Rows are points. Two turns around zero, p and q, are shown by what they do to some points. Where does a point land after both, in the order given? Backwards means that the second turn is done in reverse. Each puzzle has new turns, and all numbers are rounded.

Turn p:
[ 58  24 -21] => [  9  64 -13]
[-26  -3 -19] => [ 24 -22  -2]
[  1 -15   3] => [-3 -2 15]
[ 45 -21  14] => [-22  37  29]
[-35  24  11] => [ -5 -32 -30]
[-43  -8  12] => [ -3 -45   0]
Turn q:
[-30 -48 -23] => [-47 -38 -11]
[15 46  6] => [24 39 15]
[ 18 -11  12] => [ 17  -9 -15]
[-37 -13  14] => [-13 -29  27]
[33 25 -9] => [ 18  35 -16]
Where do these land?
p, then q: [ -1 -16 -13] => [20 -5 -5]
p, then q: [ -2 -34 -17] => [ 35 -14  -3]
q, then p backwards: [60 23  1] => [ 22  38 -47]
p, then q: [-21 -15   4] => [  3 -25  -8]
q, then p: [ 3 19 50] => [-36  37  15]
p, then q: [-40  22 -24] => [-12  -1 -50]

Turn p:
[-27 -27   7  43] => [-26  41  28 -15]
[ 35 -11 -16 -52] => [ 16 -62   6  15]
[-43  -6  25  23] => [  9  48  16 -19]
[25 28  9  4] => [  1   0 -29  26]
[ 11  17 -26 -18] => [ -1 -29 -23  -7]
Turn q:
[ 51 -31 -45   1] => [ 21  59 -16  38]
[ -1 -31  -3  10] => [ 16   9 -26  -6]
[-24   9   8 -41] => [ 12  -8  37 -29]
[ 2 22 39 29] => [-18 -46 -11  16]
[-28  31   2   1] => [-30 -15  16 -19]
Where do these land?
p, then q: [-12  31 -34   9] => [  1  37  22 -23]
p, then q backwards: [-19   4 -17  23] => [-25   1 -23   9]
q, then p backwards: [-21  32  31 -55] => [-15 -61 -10 -37]
p, then q backwards: [ 14 -16  -5 -24] => [ 3 12 28 -9]
q, then p: [-20 -28  23  35] => [-21 -42  11 -25]
p, then q backwards: [50 25 16 14] => [44  3  2 40]
q, then p: [  7 -48 -13  -2] => [-14 -30 -36  12]

Turn p:
[ -8 -31   8  -9  13  26  24  39] => [ 48   3   3 -16   1 -13  17 -32]
[-40  21  30   4 -14  -1   7 -30] => [-24   4 -45  20   1 -31   8   9]
[ 22 -20  45 -47 -18  -9  31 -21] => [ 14   0 -13  68  -9   5  -7 -41]
[ -3  15  12  -4   5 -38  -8   2] => [-34 -10  -7  -2 -17   5  -7 -16]
[ 32  19   1  15  34  14 -14 -27] => [-17  25  32   3  16 -14 -37  13]
[ -4 -22 -24  22 -27  -6 -33  -2] => [ -1 -17 -12 -18  26  36   3  25]
[-14  13 -24  18 -30   3  -7  44] => [ 16 -38  -5 -36 -17   3  15  25]
[ -8  10 -13 -17   8  -6 -21  -1] => [-23  -7  16  -2   6   2  17   1]
[ 22  -4 -34  17  29  19  21  -3] => [ 21  39  31 -17  -6   4  -8  16]
Turn q:
[-16  21  51  32 -15 -30  25 -13] => [ -1  20  65  12  -2 -23 -13 -27]
[  4 -66 -15  24   7  -6  -1  -7] => [ 15 -54 -11 -14  14 -30 -25  12]
[  3  11  19 -24   2  10 -22  16] => [-14   4  -1 -12   2  36  10 -13]
[ 44   2  -1 -35 -31  14  24  34] => [ 58  20 -13 -13  11  40  12  -6]
[ 15   2 -21 -29   9  -2  -8  10] => [  5   4 -26 -14 -17  20   4  13]
[ -7 -23 -17 -29 -11   8  -8 -15] => [  1  -7 -32 -27   1 -12  15  -7]
[ -8  11  11 -13  17  17  17  -7] => [-10  21 -14  10   3   3 -14 -19]
[  7   7  -3 -19  24 -28 -55 -14] => [-35 -25  -2 -19 -48  18  12   5]
[-17  21   2 -11  11  -1  22   1] => [ -9  35  -2   4  -2  -3 -12  -2]
[-19  -5 -19  28  -2  -1 -12  11] => [-14 -12   8   6  16 -13   5  31]
[ -6  19  -8  76 -12  20  19 -15] => [  4  -6  27  67  25 -36   7  14]
Where do these land?
q, then p: [ 25 -12  -7 -16  -5  13  20 -33] => [ -4  13  10  14  -6  38 -13  26]
q, then p: [-12 -14   3 -16 -19  26 -13  16] => [  4  32  22   2  -2 -11  18 -12]
q, then p: [ 11 -23  20  28 -19  27   9  -1] => [ -3  35   6  -5  19  10 -30 -18]
p, then q: [ 25 -29  29 -16  14   2  25  33] => [ 16 -31  -3  17 -35 -12  22 -35]
q, then p: [-18  23   1 -22 -22 -31 -11  19] => [  4 -19   1  26 -27 -34  14 -12]
q, then p: [  6  -2 -18  27 -13   6 -21 -13] => [ 21  12 -19 -16 -12  16  -6 -16]
p, then q backwards: [-24 -34 -29  -8  23 -19 -10   0] => [-11  18  18 -35 -26  15 -20  17]
p, then q: [ 35  36  -8  24 -16 -14 -10  20] => [ -5 -26   9 -41  29  21  20  -5]
p, then q: [ 23  42  -1  18  -3   0 -35 -25] => [-41 -12  24 -28  26  17  -9  18]
q, then p: [-34 -25 -21 -10  37   7  25  16] => [-35 -18  31 -34   9   8  28   1]
p, then q: [-37  37  31 -10  22 -18  22 -34] => [-17  31  30  -5 -13 -48  18  36]

Turn p:
[-39  -8  19   3  27  19 -10 -35  13   3  43] => [-17  -3 -19  26   6  29  54 -19  18   0  24]
[-31 -30   9  27  35   9 -12 -22  39   0   2] => [  6 -12  11   0  -2  20  41 -32  48 -16  12]
[-1  2  8 17 14  8 -4  0 -2 43 -6] => [  4 -33 -17   1  -2  -1  13 -12   2  -7 -28]
[  1  23 -12 -30 -16 -33   5  -5   1 -10 -10] => [-21  -7  19  -4  -9   1 -28  24 -12  20  17]
[-22  -3  46   4  62   1 -13 -14  32 -31  13] => [-1 -1 20  2 39 15 58 -9 48 28 17]
[ -6   9 -20 -25 -13   2  16  15 -29 -15 -12] => [ -4  23  14  13  -8   7 -22  28 -23   0 -13]
[ 21 -20 -20 -11 -15 -11  -6   3 -11  12  19] => [ -4   3 -19 -13 -16 -18  -3  20 -14 -22  13]
[ 16  -2  18  -3 -30  -5 -11   8 -13  -7 -26] => [  2  15  -7 -33   2   2 -28  -2  -7  14 -14]
[ 12  10   4  -4   9  -7  -2  23   9 -14   5] => [  3   5  17  -5  13 -22   6   5  -5  11   3]
[ -3   9   7   6 -28 -11  10  20  14  -8   9] => [ 10   8  10  -5 -14 -12  -6 -16 -21  20  13]
[ 12  -8 -10 -12 -15  -2  30  14 -25  10 -19] => [ 24   1  -1  -2 -12   6 -24  26 -22  -7 -17]
[ 16  13 -15 -30 -17  18   6  -1  12  -6  -2] => [-10   2  12   0  19   5 -20   3 -30 -15  14]
[ -3   1 -28  18  -6  12 -18   6 -24  17  -7] => [-14   5 -13  11 -17 -13 -11  -7   2 -23 -30]
[ 26   4  -5  40  -6   1  10 -12 -15   6 -11] => [ 23  -8 -25   9   1 -16 -30 -10  18  -3 -11]
Turn q:
[-10  -3 -23   6  10   1 -10  -8  47  16 -10] => [  9 -33  -3  -2  32  -3   8   0  16  -6  31]
[ 30 -23 -13  -5   3  -3 -11   1  -3  29   9] => [ 33   3  -8  21   6   1  24  -6  15   4 -13]
[ -1  -5  -8 -11  12 -13  -8  40  -7 -13  -8] => [  0  -3  -3  -1  -7 -27  15 -23 -29  -7  -3]
[ -5 -24 -22   1 -14 -10 -10   3 -11 -13  12] => [  3   0 -15  -7   7  -1  -6 -33   5   6 -20]
[  9 -18  28  34   5 -10   9 -13  -6  -5 -10] => [-14  30  24   8  16   7   3   0   4  28   4]
[ 20 -25 -11 -15   7   7   7  -3  -4 -14 -13] => [ 10 -10  16 -14  -1  -6  20  -5   2  13 -25]
[-12   3 -28 -11   3 -19  26   9 -15  -3  13] => [ -7 -11  -8   9  12 -18 -18  -4 -11 -17 -33]
[ -9   6  69   2   1  19  10 -10  28 -12  16] => [-52   2   7   9 -28  26  13  27   9  22  29]
[  9  47 -12  -7 -48 -11  -7  -7   4  23   0] => [ 24   9 -37 -10   9  34 -17  27 -17 -30   6]
[ -7 -25  76   9   6  20  -9   7 -13   4   2] => [-24  29   7  20 -43   1  13   6   5  52  24]
[ -2  59 -19  13   5  18 -10  -7   9  -6   7] => [  0   3   6 -17  -4   8 -18  12   9 -56  24]
[-10 -11 -20  -3  -8  11  21   4 -16   3  -9] => [  6  -2  -7 -13   5 -24 -13   8   4   7 -22]
[-13  20 -16 -14  16  -9  -8 -15 -12  -8  -9] => [ 12 -17  19  -2  -5   1 -26  -6 -12 -16  -1]
Where do these land?
q, then p: [ -4  -3  19  11  -5   3  -3 -15  23  11 -15] => [  5  -8  -7   9   3 -10  31  -4 -17  -8  -1]
q, then p: [ 24 -22 -18 -15 -25  16  -6   3 -28  23 -26] => [  7 -29   3 -20  17 -22 -35  24 -20 -13  -7]
q, then p: [  4  23  -3  23   9   6 -23 -37   4  20  29] => [ -2  14   5   3  33 -18  12 -44   7  -6  23]
p, then q: [-15   8  -9 -18  24 -12  37  14  21  22   5] => [-17  36  -5   9  -3 -11  21   4   5  35 -18]
q, then p: [ -6  16 -14   2  19 -22 -29  -2  24 -13 -22] => [  5  20 -32   5  19   9  22  21  14   1  19]
q, then p: [  4 -13  13  17  -1 -12  -2  15 -21  23  -3] => [ -3 -23 -10  17  -3 -24 -14  -4   4  12  -9]
p, then q: [ -8  -6  -1  25 -27  26  15   8 -11  19  29] => [ 18  25  11 -21  21  15 -21  -1  10 -16 -28]
p, then q: [-33  19  -9 -26  13  29   1  22  14 -13   4] => [-27  29  24   6 -16 -11 -24  25   0  14  10]
p, then q: [ 23 -17  -9 -16   9  29   7  16 -13 -34  14] => [-17  14  26   5 -12  -8   6  -1 -23 -44   1]
p, then q backwards: [ -3 -26  17 -12  16  -6 -21 -13 -19 -27 -14] => [ 21  -1   6  27 -27  26  15 -19   7  -3   6]
p, then q: [ 13 -25 -10  13 -20 -19   7  -2 -24 -21  15] => [  7   5 -27  -6   6  17   7  -8 -13 -41   0]
q, then p: [-13  30  16  22 -17 -14  16  -5   4 -31 -32] => [-34  18  -4  12  10  10  32  20 -17  18 -26]
q, then p backwards: [ 15  13   7 -25   5 -23   3  -3  25  21  17] => [-12   3  -7 -15  21  18  25 -18  -7  25  15]

Turn p:
[ 29   6 -10 -24   6  -5 -17  15 -25 -32  -5   6] => [-10  31  22  19  32  11 -13 -14  10   0  19  -3]
[  4  10  31 -19  13  -5  -9  -5  38  13 -11   0] => [ -1   4  -5  -1 -17  -3 -37  27  11  19 -24   7]
[ 49  25  16   1   5 -36  -8  -4  -1  -6   4  27] => [ 14  33  23  -8   4  10 -37 -37   1  12 -24  -5]
[ 11   6   7   8  13  -9   9 -14   4  -6 -14 -19] => [  7   4  -6 -15   6  -3 -18   0   4 -16  -4  21]
[ 22  30  20 -12  -7  41 -21 -31  -1 -18  -2  -4] => [ -3   3   5   6  48 -33 -15   9 -11  29 -18  17]
[  6   2 -29  12 -15   8  14   2 -14  24   2 -10] => [ 29 -16 -12   7   2 -10  19 -18   5  -7  14  -7]
[-15  -9  -2  19  43  34  15  23   2 -10   3  30] => [-42 -16   1  25 -19   9  23 -19   8   3  -9  36]
[  5 -13  -3  41  -9 -31  10  15  21   0  13 -27] => [ 30  -5 -13 -31 -19  39   4  -4 -17  -9   9  13]
[-33  31  -1   2   7  10  -7 -25  -6   7  -2  -3] => [  3  -8  21 -10   0 -36  18  19   6  -3 -15   9]
[ -7 -12 -19 -11 -30 -31   6 -28  14   1   5   1] => [ 21   0   4  -3 -10  -4 -12  12 -32 -26   1 -32]
[-29 -37   7   5  18 -13 -23 -38   9   4   6  10] => [-30 -39  20 -21 -10   5 -13  19 -12 -19 -15 -18]
[  2  -9  11  -5  -4 -24  15  22  -6  -3   0  35] => [-17  27  -2   4 -26  13   0 -22  -1   0  -4 -20]
[ -9   5  -5 -21 -14  11  29  -7  -3  25  40 -38] => [ 36  -7 -31  11  17   3  32  26   8 -14 -24 -16]
[-25   9 -33  -4  10   9  -8  54  -6   5  -5 -10] => [  5   3  12  23 -18  12  35  11  29   7  40  12]
[-10 -44  10   7 -37  42  -7  21 -26  -3 -34   5] => [-42 -13 -39  -4  10 -15  15  -8 -11  24  51 -17]
Turn q:
[  0   9 -13 -10 -12  20 -15 -19   5  -3  24  -1] => [  5  16   6  26  18  -3   5   5  20 -14  10   5]
[-10  22   9  23  50 -21  -4 -48  -2   9  12  27] => [ 23  -3 -41 -20 -17 -49  16 -15  31 -24  -6   0]
[ 30  -1  -6 -14  12 -75 -15   7   1  -1   5  21] => [-20 -52  -9 -19   1 -21  23   1 -16 -18  -9  49]
[-13 -24  50 -24 -12   5   9  11   9 -11  16  -4] => [ 11 -25  44  18 -32  16  -2  -8  12  10  -6  -9]
[-14  18  -4  21 -14   0  -4  20 -52   5   9  -3] => [-30   5   3 -21  27 -11   4   0  23  37  -1 -16]
[-15 -15 -17   5  -9   9   4  -7   9 -24 -11   0] => [ 14  -2   3   2  21  10 -19  -6 -11 -14   2 -18]
[-10 -28  -2  -4 -19   0   1  10  17  17  -5 -13] => [  9   7  29  -8  -4  18   1  -3 -21   1  18   3]
[ -4  11 -13  25 -24  -1  17 -30   3   5 -11 -16] => [ 17  28  -2   4  22 -21   7 -16 -24   8  -5 -11]
[ -3 -37   5  24 -17  16   8  24  16  -5   4  -7] => [ 20  -1  20 -10   5  43  11   1 -12   8   1 -20]
[ 12  18  -9  -3  76  14  15 -15  -1  -2   6 -17] => [  8   6 -70  10 -28   5 -14 -22  24   0   8  14]
[  9  22 -15 -29 -13 -21 -62  17   4  -9 -31   3] => [-54   5  17  -8  13  -3 -21  17  -7 -41 -19  34]
[ 38  14  10  10  -8  18   5  23 -17   5 -36  -4] => [-18  18 -13  -3  -6  13  -8  30 -19  30 -33   1]
[-17  19  -6  -8   4  16  21   4  12   4  18   8] => [ -5   2  -9  22  -9  -4   8  -1   6  -3  25 -25]
[ -4 -28  10 -16 -15  21  20   3  -6   8   0   8] => [ 20  -6  22   8  -9   8 -13  19  -3  20  16 -10]
Where do these land?
p, then q: [-27   3 -26 -18 -15  35   9  25 -18  22  -2  17] => [ 18  -4  -6  -7   9   1  41 -33 -29  22  14 -15]
p, then q: [ 14 -33  27 -18  15   4 -31  -3  24   0 -12   4] => [-13  25  26 -30  -3  23 -11   2  23 -21  19   1]
q, then p: [ 17   1  -2  26   9   2   5  15   3  -5  26 -38] => [  7 -27 -14  21  -3 -36   5 -10  -2 -11 -17  15]
q, then p backwards: [-39  18 -14  19  -3   4  -2  10 -16 -18  -6   6] => [ 10 -22  16 -16 -10  -9 -11 -15 -37   7  -7   8]
q, then p: [ 12  11 -24  22   5  -4  22  28  -5 -16  14 -25] => [  2 -40  -3  16   1 -20  22  -2  14 -26  -4   9]
p, then q: [ 18  11   7   9   4 -18  14   0  32 -34  29   1] => [-12  17 -14  -2   3 -12 -23  40  15  12 -25 -15]
p, then q backwards: [ 28   6   8   9  38 -32   4  -6   8 -22  -3   2] => [ -3 -18   4 -11   7   5 -42  -4   6 -13 -22 -32]
q, then p backwards: [ 20  38  18   9   3  -4  10  14  10 -14   0 -23] => [-2 -7 18 -4  6 18 28 11  2 -1 22 36]
p, then q backwards: [-10   5 -22 -16 -24  18 -18  -5 -44   8   5  15] => [-30  19  -5  13 -35  -6  20  -7  -5  -1  31  13]
p, then q: [ -4 -21  -6 -10 -26  14 -20 -29  14  19 -30  13] => [ -7 -10  26 -31  18  10   8 -24  10   8  10  34]
q, then p backwards: [-12   7  19  27  -7  -8  26  13 -37 -15  16  12] => [ -2  -3  20   0 -15  20 -26  -4 -22  40  17  12]
q, then p: [ -1  -3  34 -11  36 -25  11 -32   6 -24  18 -20] => [  5 -22  -3 -11  -2 -14 -42 -19 -48 -13   5 -15]
q, then p: [  1 -16   0 -10   3  24  -9 -31  14  36 -22  24] => [ 19  45  14   7  13  21  -3 -15  -2  31   5  -6]
q, then p: [  5 -35  11 -33  -7 -11  -2 -22  11  11 -31  -1] => [-20  19  12 -14  18   6 -14 -26  -4  32   3 -30]
p, then q: [-22   6 -28  -4 -31   2 -20  21  -1  52  -2  13] => [ 17   8  23  10   1  16  42 -18 -28  34   6  26]
